Each row of a before or after table is a point. The points were changed in one or more steps. Then noise was added and the rows were shuffled. The steps act on columns, c1 being the first. Write out the steps. A step turns or swaps two columns, mirrors them in a line or flattens them onto one, adds a multiple of one to another, or multiplies or shifts one. Angles are multiples of 10 degrees, from the lower column toward the higher: turns from -170 to 170, lines from 10 to 170 but not 90. Use the fewest steps. Two steps may share a column if one is a turn and the other turns, adds or multiplies; they go together, in the order done. Otherwise the lowest column goes first.

Before (12 x 2):
[[ 0.0  2.3]
 [-0.8 -1.4]
 [ 3.8 -7.3]
 [ 4.1  4.2]
 [ 2.7 -1.5]
 [ 0.1  3.4]
 [-5.4 -0.6]
 [ 2.1 -4.8]
 [ 3.2 -1.9]
 [ 0.7  4.1]
 [ 3.5  2.7]
 [-0.1  0.6]]
After, 12 rows:
[[-2.0  1.2]
 [ 1.8 -2.8]
 [ 2.1  1.5]
 [-1.4  1.6]
 [-2.7 -0.5]
 [-7.4 -0.1]
 [ 1.3  1.0]
 [-2.0  1.0]
 [ 0.5 -0.5]
 [-2.2  0.5]
 [ 0.3 -1.8]
 [ 1.6 -0.6]]
Steps: shift c1 by -2.0; multiply c2 by 0.4

Before, 13 rows:
[[-2.8  1.0 -1.3  0.0]
 [-6.0 -4.8  1.3 -1.0]
 [ 4.6  1.4 -2.6 -3.3]
 [-1.5  2.4 -6.4 -0.9]
 [ 3.1  1.3  2.7  1.3]
 [-0.9 -1.0 -3.2  0.7]
 [ 2.8  0.9 -3.4 -0.1]
 [-0.9 -1.3 -3.4 -4.6]
 [-2.6 -1.1 -1.7 -0.2]
 [ 5.2 -2.3  5.9  0.3]
 [ 1.2  3.5  3.8  0.9]
 [ 2.1  2.8  0.3  1.3]
 [ 2.9 -0.3 -0.9  3.1]]
After:
[[-1.4 -0.9  2.9  0.2]
 [-2.7 -0.6 -4.8  3.4]
 [ 3.1 -1.5 -2.8 -1.4]
 [ 0.5 -3.0 -2.2 -0.6]
 [ 5.7  1.7 -5.0 -0.6]
 [ 1.3  4.9  6.0  0.1]
 [-1.5  1.4  2.4 -0.1]
 [-3.4  0.9  1.1 -0.5]
 [-3.2  2.4  0.9  4.3]
 [-0.9 -0.4 -2.6 -3.6]
 [-6.6 -2.0  1.7  1.1]
 [-3.3 -0.9 -2.7  0.3]
 [ 3.8 -3.4 -1.0 -0.3]]
Steps: turn c1 and c3 by -90 degrees; turn c2 and c4 by 170 degrees

Before (11 x 9):
[[ 0.8 -1.4  2.2  2.9 -3.1 -2.9 -4.0  4.8 -0.9]
 [ 0.1  1.6 -0.9 -1.0 -2.8 -0.3  1.7  3.6 -1.0]
 [ 0.7 -3.3  1.9  1.0  2.5 -1.9  1.3  5.2 -1.8]
 [ 1.8 -1.8  1.6 -2.7 -2.5  1.5  0.8  3.4  0.0]
 [ 0.7 -2.0  1.0 -1.1  6.1  5.0 -1.1  2.1 -6.7]
 [-0.7 -0.4  0.1 -3.1 -1.6  0.9 -2.0  1.2 -1.3]
 [ 0.1 -1.1 -4.2 -0.5  2.8 -0.7 -2.8  4.1 -0.5]
 [ 1.4 -0.4  0.0 -3.9 -3.1 -2.6 -1.1  1.0 -2.4]
 [ 4.2  1.1  1.5 -2.1 -0.7 -1.6 -1.8  0.7 -1.2]
 [ 0.5 -0.3 -4.2  0.3  0.5 -1.8 -6.2 -5.9 -0.1]
 [ 3.4 -3.1 -1.0  1.0 -0.6  1.9  0.0  5.4 -5.8]]
After, 11 rows:
[[ 0.8  2.6  2.1  2.9  1.4 -5.8  3.2  4.8 -2.9]
 [ 3.4  2.9 -1.0  1.1  5.8  3.8 -1.1  5.4  0.3]
 [ 0.7  2.2  1.0 -1.1  5.7  9.9  0.4  2.1  7.1]
 [ 0.7  2.7  1.8  1.0  1.4 -3.9 -2.3  5.1  2.7]
 [ 0.1 -2.0 -0.8 -1.1  1.5 -0.6 -1.0  3.6 -2.7]
 [-0.7  1.0  0.1 -3.1  1.5  1.7  1.8  1.2 -1.3]
 [ 0.5  2.4 -4.2  0.4  0.1 -3.6  5.8 -5.8  0.5]
 [ 1.4  0.7  0.1 -3.8  2.9 -5.2  0.9  1.0 -2.7]
 [ 4.3 -0.5  1.5 -2.1  1.3 -3.2  2.1  0.7 -0.5]
 [ 0.1  2.0 -4.2 -0.5  0.1 -1.5  2.2  4.2  2.8]
 [ 1.8  1.4  1.7 -2.7  0.4  3.0 -1.4  3.4 -2.5]]
Steps: turn c2 and c7 by 160 degrees; turn c5 and c9 by 100 degrees; multiply c6 by 2

Before (12 x 14):
[[-1.9  0.3  1.7  1.7 -2.6 -2.1 -0.9 -1.4  0.9 -3.9 -1.7  2.9 -2.9  1.3]
 [ 3.4 -1.2 -1.5 -2.9 -5.1 -1.4 -1.0 -1.9  1.0 -4.3 -0.5 -5.8 -0.1  2.7]
 [-3.9  1.2 -1.0  3.2 -4.2 -0.6  3.0 -2.4  2.0 -3.3 -6.4 -2.0 -0.5 -1.5]
 [ 1.1  2.5 -1.6  2.2 -3.6 -1.1  0.3 -2.4 -1.5  2.0 -3.9 -3.8 -4.3  2.0]
 [ 0.5 -3.4 -3.0 -2.1  2.8  0.2  2.2  1.5  1.0 -5.2 -3.1  5.1 -2.9 -0.5]
 [-4.0  5.8  3.0 -2.3  3.4 -0.1  0.3  1.1 -4.0 -1.3  1.1  0.4 -5.3  1.5]
 [-0.6  5.3  4.9  1.3  1.5 -0.9  1.8 -2.4 -4.1 -2.6  3.3  1.7 -5.6 -1.7]
 [ 0.4  3.7 -3.4 -0.7  1.8  0.1 -2.2  4.1 -2.1 -5.3  1.1  0.0 -2.4 -1.1]
 [-2.0 -4.4 -0.1 -0.3  1.9 -4.9 -4.0  2.0 -2.8 -3.4  0.9 -1.4 -5.6 -4.9]
 [ 0.9 -1.1 -4.4 -0.3  0.5  0.0 -2.2 -2.8  4.0 -2.7 -1.2 -1.5 -3.4  1.5]
 [-0.5  3.4 -2.0 -1.3  0.7 -3.4 -5.6 -0.9 -2.7 -0.5 -1.4 -2.5 -1.1 -3.9]
 [ 0.9 -0.9  0.7 -0.1 -1.4  4.6  2.0 -1.4 -3.0  1.8  3.9  1.2 -3.9  1.9]]
After, 12 rows:
[[-1.8  2.5 -1.6  2.3 -5.3 -1.0  0.3 -2.4 -0.5  2.0 -4.0 -3.8  2.0  2.0]
 [ 1.6  0.3  1.8  1.7 -3.6 -2.2 -0.9 -1.5  1.4 -4.0 -1.7  3.0  1.5  1.4]
 [-2.1  3.7 -3.4 -0.7 -1.6  0.1 -2.2  4.1  0.3 -5.3  1.1  0.0 -2.5 -1.1]
 [ 3.4 -1.0 -4.3 -0.2 -3.0  0.0 -2.1 -2.8 -2.2 -2.6 -1.2 -1.5 -1.7  1.5]
 [-1.9 -4.4 -0.1 -0.3 -4.6 -4.9 -3.9  2.1  2.8 -3.3  0.9 -1.4 -3.7 -5.0]
 [-3.1 -0.8  0.8 -0.2 -4.1  4.7  2.0 -1.4  0.2  1.8  3.9  1.3  0.0  1.8]
 [-0.3 -1.2 -1.5 -2.9 -1.9 -1.4 -1.1 -2.0 -3.6 -4.3 -0.5 -5.8  4.8  2.7]
 [-3.7  5.4  4.9  1.3 -4.8 -0.9  1.8 -2.5  1.9 -2.6  3.3  1.8 -3.4 -1.7]
 [ 3.2  1.2 -1.0  3.2 -2.0 -0.6  3.0 -2.5  2.9 -3.4 -6.4 -2.0  3.8 -1.6]
 [-2.4  3.4 -2.0 -1.3 -0.8 -3.4 -5.6 -0.9  1.4 -0.5 -1.4 -2.5 -1.1 -3.9]
 [ 0.8 -3.4 -3.1 -2.1 -1.8  0.2  2.2  1.6 -0.8 -5.3 -3.1  5.1 -3.6 -0.5]
 [-2.4  5.8  3.0 -2.3 -3.8 -0.1  0.3  1.0  5.2 -1.3  1.2  0.4 -5.0  1.4]]
Steps: turn c1 and c9 by -110 degrees; turn c5 and c13 by -70 degrees
